Each row is a point. Each table stands for the endless flat space through its points: a line for two points, a plane for three, and so on. The two share one point or none. Which?

First:
[[ 0.21  0.11  0.25  0.20]
 [ 0.01  0.11 -0.01  0.16]
 [ 0.29  0.19  0.19  0.08]]
Second:
[[0.00 0.21 0.04 0.18]
 [0.04 0.17 0.04 0.16]]
They share: [0.08 0.13 0.04 0.14]

First (3 x 6):
[[ 0.19  0.05 -0.31  0.11 -0.08 -0.05]
 [ 0.01  0.14 -0.10  0.05 -0.26 -0.20]
 [-0.31  0.25 -0.16  0.21 -0.03 -0.10]]
Second, 3 rows:
[[-0.22  0.39 -0.40  0.34  0.20  0.05]
 [-0.18  0.13 -0.16  0.18 -0.12 -0.06]
 [ 0.07 -0.01 -0.10 -0.01 -0.23 -0.23]]
They share: [-0.11  0.17 -0.22  0.17 -0.05 -0.08]

First, 3 rows:
[[ 0.08 -0.13  0.09 -0.04  0.28 -0.16  0.01 -0.17 -0.22]
 [-0.07 -0.17  0.15  0.14  0.05 -0.07  0.34 -0.01  0.00]
 [ 0.06 -0.28 -0.07 -0.10  0.52 -0.12 -0.24 -0.34 -0.34]]
Second (4 x 9):
[[ 0.07  0.02  0.17  0.24  0.12 -0.14  0.13 -0.05 -0.15]
 [-0.09 -0.35  0.04 -0.21  0.09 -0.03  0.10 -0.05 -0.01]
 [ 0.19 -0.11 -0.03  0.11  0.38 -0.26  0.31 -0.23 -0.16]
 [ 0.12 -0.23 -0.02 -0.03  0.27 -0.18  0.28 -0.14 -0.07]]
They share: no point

First (3 x 11):
[[-0.02 -0.08 -0.25  0.06  0.18  0.06 -0.28  0.24  0.27  0.30 -0.10]
 [ 0.14 -0.01 -0.16  0.24  0.25  0.15 -0.12  0.33  0.21  0.25 -0.21]
 [ 0.08 -0.05 -0.22  0.17  0.23  0.11 -0.17  0.31  0.22  0.28 -0.15]]
Second, 5 rows:
[[-0.10 -0.14 -0.19  0.10  0.36  0.30 -0.25 -0.01  0.19  0.36 -0.53]
 [ 0.16 -0.10 -0.01  0.20  0.16  0.34 -0.17  0.23  0.35  0.42 -0.39]
 [ 0.21  0.18 -0.06  0.31  0.08  0.04 -0.06  0.44  0.41  0.05 -0.01]
 [-0.12 -0.03 -0.27  0.08  0.28  0.26 -0.16 -0.05  0.21  0.32 -0.53]
 [ 0.33 -0.13 -0.07  0.29  0.42 -0.21 -0.46  0.82 -0.06  0.15  0.34]]
They share: [ 0.10  0.00 -0.13  0.20  0.22  0.14 -0.18  0.28  0.25  0.24 -0.22]

First:
[[-0.34 -0.30 -0.36  0.28 -0.13 -0.08 -0.19  0.17 -0.06  0.05  0.10  0.05
  -0.30 -0.23]
 [ 0.05  0.13 -0.53  0.09  0.11 -0.47  0.05  0.66 -0.11 -0.26 -0.04  0.00
  -0.18  0.00]
 [-0.27 -0.25 -0.45  0.20 -0.03 -0.52 -0.26  0.33 -0.13 -0.43  0.15 -0.15
  -0.27 -0.17]
 [ 0.40  0.09  0.02  0.41 -0.02 -0.27  0.30  0.03 -0.39 -0.25 -0.27 -0.05
  -0.33  0.08]
 [-0.17  0.13 -0.34  0.07  0.03  0.16  0.02  0.29 -0.19  0.06 -0.06 -0.06
  -0.07 -0.26]
 [ 0.15  0.02 -0.34  0.06  0.06 -0.05  0.07  0.21 -0.06 -0.14 -0.15  0.06
  -0.06 -0.05]]
Second:
[[ 0.20 -0.19 -0.37  0.29  0.05 -0.14 -0.16  0.07 -0.24  0.06  0.03  0.03
  -0.46  0.12]
 [ 0.07 -0.11 -0.49  0.52 -0.07 -0.07  0.46  0.13 -0.13 -0.34  0.19 -0.23
   0.05  0.21]
 [-0.13  0.31 -0.18  0.09 -0.25 -0.15  0.19  0.34 -0.13 -0.34 -0.01 -0.33
  -0.33 -0.16]
 [-0.38  0.07 -0.06  0.34  0.11 -0.33  0.25  0.17 -0.12 -0.48 -0.15  0.04
   0.04 -0.33]
 [ 0.14 -0.26 -0.52  0.75  0.06 -0.42  0.18  0.12 -0.40 -0.10 -0.11  0.15
  -0.16  0.20]
 [-0.14 -0.18 -0.22  0.23  0.10 -0.01  0.22  0.15  0.02 -0.28  0.09 -0.02
   0.12 -0.16]]
They share: [-0.01 -0.05 -0.27  0.26 -0.03 -0.20  0.03  0.23 -0.19 -0.12 -0.06 -0.01
 -0.26 -0.09]

First, 2 rows:
[[ 0.08  0.19 -0.10  0.17  0.19  0.08 -0.06  0.36  0.03 -0.24  0.27 -0.24
   0.23 -0.04  0.23  0.09 -0.27 -0.14]
 [ 0.26  0.04  0.08  0.26  0.10 -0.10 -0.18  0.15 -0.06 -0.15  0.27 -0.21
   0.05 -0.13  0.20 -0.03 -0.09 -0.35]]
Second:
[[ 0.26  0.00 -0.07  0.35  0.04 -0.19 -0.35  0.22 -0.21 -0.03  0.24 -0.43
  -0.07  0.11  0.12 -0.05  0.03 -0.13]
 [ 0.14  0.18  0.11  0.11  0.22  0.11  0.07  0.22  0.15 -0.33  0.30 -0.01
   0.29 -0.31  0.30  0.07 -0.33 -0.43]]
They share: [ 0.20  0.09  0.02  0.23  0.13 -0.04 -0.14  0.22 -0.03 -0.18  0.27 -0.22
  0.11 -0.10  0.21  0.01 -0.15 -0.28]
